Each row of a before or after table is a point. One or more steps were done to the points. Then noise was added and the rows were shuffled. The steps act on how far a point lies along the listed directions, d1 being the first. What was done? A step turns or swaps two directions, mirrors them in a line or flattens them onto one, adds a multiple of one to another, or multiplies one. Angles are multiples of 10 degrees, from the lower direction toward the higher: turns from -170 to 170, lines from 10 to 170 but not 90. Use the fewest steps. Two steps may share a direction if one is a turn and the other turns, adds or multiplies; they go together, in the order done. Otherwise the lowest direction goes first.

Directions:
(1): [ 47 -15]
(2): [15 47]
Before, 13 rows:
[[-30 -23]
 [ 39  12]
 [ -1  29]
 [-12 -43]
 [  9  22]
 [-21  11]
 [  1  40]
 [ 19 -65]
 [-14 -55]
 [-30   0]
 [-61 -20]
 [-93  33]
 [ 20   0]]
After (13 x 2):
[[ 20  40]
 [ 25  52]
 [-14 -19]
 [ 86 -48]
 [-18   2]
 [-40  -4]
 [ 27  -6]
 [ 19 -16]
 [ 33  18]
 [ -8 -40]
 [ 64  10]
 [ -8  69]
 [ -3 -29]]
Steps: turn d1 and d2 by 170 degrees

Directions:
(1): [ 8 32 59 18]
(2): [ 33  -6 -19  58]
(3): [-61  -2  -1  34]
(4): [ -3  62 -32  -3]
Before:
[[  6 -23  33  18]
 [-38 -42   7 -21]
 [-34 -28  25  34]
 [ 18  12 -18 -35]
 [-22  16 -39 -15]
 [-26  26  10 -13]
 [  1  20 -50   8]
 [  0  52   1   3]
 [-56  18 -34 -11]]
After:
[[ 21 -21  28  33]
 [-21  29  19 -18]
 [-94  25   8  23]
 [ -2 -54  -5   6]
 [-58 -27 -34  73]
 [ 67 -11 -21 -13]
 [-45  34 -43  17]
 [ -9 -33 -27  31]
 [-10   4  -1  48]]
Steps: turn d2 and d4 by -140 degrees; multiply d3 by 2

Directions:
(1): [ 21   6  61 -37   1 -15  40  -1 -59]
(2): [-58 -24 -17 -39 -14 -52  23 -40  12]
Before (13 x 9):
[[-27 -16   9 -37  -7 -50  42 -24  -7]
 [-18   1 -16 -21 -12 -19  -2 -36   9]
 [-12   8 -48  56  -4  47 -56  10  71]
 [ -1   2 -22  27  13  50 -28   5  24]
 [ 23  10   2  34  22  57 -51   1  24]
 [-71  -5 -20 -44  -6 -45  13 -43  28]
 [ 11  16  28   0  11   3  14  21 -38]
 [ 15   0  26   2   7  -4   7  13  -7]
 [-48 -48 -26 -10 -16 -60  35 -25  26]
 [ -2  -5   7 -35   0  12   1  -4 -45]
 [-48   6 -95  33  -4  33 -59  -9  91]
 [ 73  48  -4  40   0  49 -15  49   3]
 [-31 -23  29 -62 -11 -72  57 -34 -37]]
After (13 x 9):
[[ 19  20  18  14  14  15   3  29 -29]
 [ 17   1  21  10   8   3   1  17  -2]
 [-84 -10 -91  -5 -14  -8 -31 -37  85]
 [  7  -7  59 -55  -4 -49  59 -13 -66]
 [-12   3  -2 -30 -12 -21   8 -37  -4]
 [ -1   1 -20  32  16  45 -55 -11  43]
 [  8  -1   7 -27   4  23  -4   4 -46]
 [-55   1  12 -62  -4 -48  33 -41  -5]
 [-49  -7 -59  33 -12  16 -43 -14  81]
 [-21  -6 -35  20   8  36 -26  -7  35]
 [ 50  39 -38  51  -3  46 -31  42  37]
 [-34 -44   4 -26 -15 -65  54 -24  -3]
 [ -4  -7  32 -37  -3 -40  48 -13 -30]]
Steps: turn d1 and d2 by -30 degrees
